Every row gives one point. The last column is the point's height on a tilted bowl or saddle (a function of degree 2), plus a little noise. Along how many of its main directions does it bend up, bend down or stay straight?
(in the rows, 128 means zero)

Points (18 x 4):
[[121 183 192 209]
 [167 163 130 133]
 [139 118 142 129]
 [131 123 190 178]
 [140 140  90 141]
 [166  94 137 147]
 [ 56 114 154 127]
 [101 109  57 193]
 [164 125 119 125]
 [130 155 129 131]
 [135 178 118 150]
 [140 110 109 131]
 [128  97  98 144]
 [ 87 172 121 154]
 [138 113 119 127]
 [118 107  91 144]
 [107 145 149 132]
 [150 111 128 129]]
Directions: 2 up, 0 down, 1 straight

Points:
[[123 164 136 161 109]
 [192  66 171 191 127]
 [ 91  95 105 101 109]
 [164 162 144 152  85]
 [133 111 173 101  97]
 [113 131 108 106 129]
 [170 110  96 136  68]
 [111 134 144  94 124]
 [136  65 148 149 103]
 [136 123 154  94 116]
 [178 142 158  90  81]
 [139 150 103 200 142]
 [120 124 114 166 134]
 [151  92 127 193 169]
 [112 115  96 146 113]
 [165 145 118 132  86]
 [123 120 110 127 118]
 [121 115 133 121 118]
 [127 115 104 121 115]
 [172  67 134 149  67]
 [138 128 138  99 122]
 [161 132 144 189 154]]
Directions: 1 up, 3 down, 0 straight

Points, 39 rows:
[[129 136 136  92  99  69  91]
 [154  61 131 153 164 120 128]
 [156 160  95 147  41 139 122]
 [129  80 129 106 112 150 137]
 [131  95 166 185 150 187  30]
 [107 130 142 135 142 142 134]
 [109 149 150 126 170  75 121]
 [158 114 155 128  87  99 123]
 [148 136 135 184 115 116 107]
 [146 174 101 172 146 103 110]
 [114 110 124 110 114  97 134]
 [ 88 116 102 114 140  79 111]
 [108 114 142 136 133 111 137]
 [107 100  73 135 166 110 125]
 [121 122 164 110 143 104 130]
 [173 128 150 174  65 165  85]
 [165 122 117  53 134 135  69]
 [103  83 170  94 171 134 126]
 [135 184 124 152 129 110 130]
 [130 165 149 107 120 124 126]
 [143 128 131 152 152  73 117]
 [151 100 134  98 125 131 132]
 [141 171 121  74  87 144  84]
 [132  90 111  86 158 141 133]
 [ 96 110 222 113 171  73  62]
 [130 112 115 127 138 128 143]
 [131 131 136  97 103 130 128]
 [120  92  55 155 147 126 104]
 [ 97 137  79 113 137 154 116]
 [121 150 139 115 137 148 130]
 [112 129 115 135 144 148 133]
 [128 146 132 116 132 122 138]
 [116 113 107 123 124 217  55]
 [ 85  99 126 114  87 121 132]
 [160 175 152 116 117  96 115]
 [119 134 139 149 149  97 130]
 [106  76 122 106  45 105 127]
 [156 161 124 209 129 104  75]
 [128 156 122 119  94 102 128]]
Directions: 0 up, 4 down, 2 straight

Points, 61 rows:
[[ 97 152  74 147 141 177 109 146  98]
 [140 130 164 175 133 125  91 120 133]
 [182 131 147 142 101  86 137 123 124]
 [135 100  86  80 133 101  83 111 178]
 [111 132 129 169 149 143 115 139 135]
 [175 127 202 142  53 133  91 145 184]
 [170 219  80  95 111 137 185  77 209]
 [129 107 133 177 150 157 101 193 137]
 [140 103 168 101 139 183 116 166 109]
 [134  93 139 124 144 108  77  80 140]
 [ 51 155 154 126  77 173 117 126 137]
 [133  75 137 120 165 158 155 143 117]
 [142 117  47 135 107 136  89 147 181]
 [119 158 108 119 166  99 142 111 145]
 [163 141 167 121 125 126 148 108 143]
 [138  85 148 121 144 131 146 142 119]
 [112 118  86  91 131  75 138 131 155]
 [114 127 192  72 144 160 189 118 188]
 [130 151  77  73 134 164 122 132 155]
 [ 93 104 106  81 126 100 158 154 151]
 [149 122  75 109 111 108 128 133 162]
 [131 118 112 105 152 142 119 145 131]
 [141 150 129  98 132 143 147 159 139]
 [152 142 104 105 103 129 150 109 152]
 [104 135 121 176 161 164  89 133 120]
 [ 69 106 124 119  95 158  90 135 139]
 [158 123 182 101 187 108 149 181  96]
 [146 104 138 114 144 135 119 142 124]
 [ 93 123 101 159 157 142 108 169 145]
 [177  68 126 127 123 129 119  76 161]
 [109 101  98 149 160 116 117  82 155]
 [103  92 153 126  73 163 157 149 134]
 [180 134 180  97 160  73 133  92  86]
 [105 145 168 124 197  91 165 158 172]
 [126 140 103 179 206 112 162 108 219]
 [146 181  83 110  91 121 118 129 156]
 [154  90 139 111 149 113 151 165 100]
 [128 126 123 149 188 178 147  97 164]
 [132  94 128  96 117 102 153 135 119]
 [174 148  74 128 118 100 138 117 171]
 [135 196 114 158 145 115 118 128 123]
 [154 133 144 177 122 152 118 135 142]
 [126 173  79 134 101 109 120 112 129]
 [ 62 147 178 119 101 135 115  81 139]
 [157 108 138 113 105 122 134 127 129]
 [121 161 118 111 154 122 152 124 149]
 [145  78 109 138 123 130 152 119 137]
 [133 100  91 152 132 106 135 121 148]
 [137 164 110 141 101 134 118 113 116]
 [122 111 127 129 157  98 158  95 148]
 [177 123 106 104 115  72 129 101 123]
 [130 159  96 223 154 164 126 149 151]
 [138  69  69 157 116  78 116 139 165]
 [119 108 106 131 125 116 150 128 140]
 [134  65 131 163 148 134 119 128 141]
 [133 103 152  97 110 101 110  97 119]
 [133 127 129 124  85 154 153 110 137]
 [134 161 143 145 151 185  90 157 112]
 [126  92 155  93 101 184 139 166 105]
 [ 89 128  76 155  99 150 109  95  94]
 [162 133  80 102 117 159  84 133 166]]
Directions: 5 up, 2 down, 1 straight
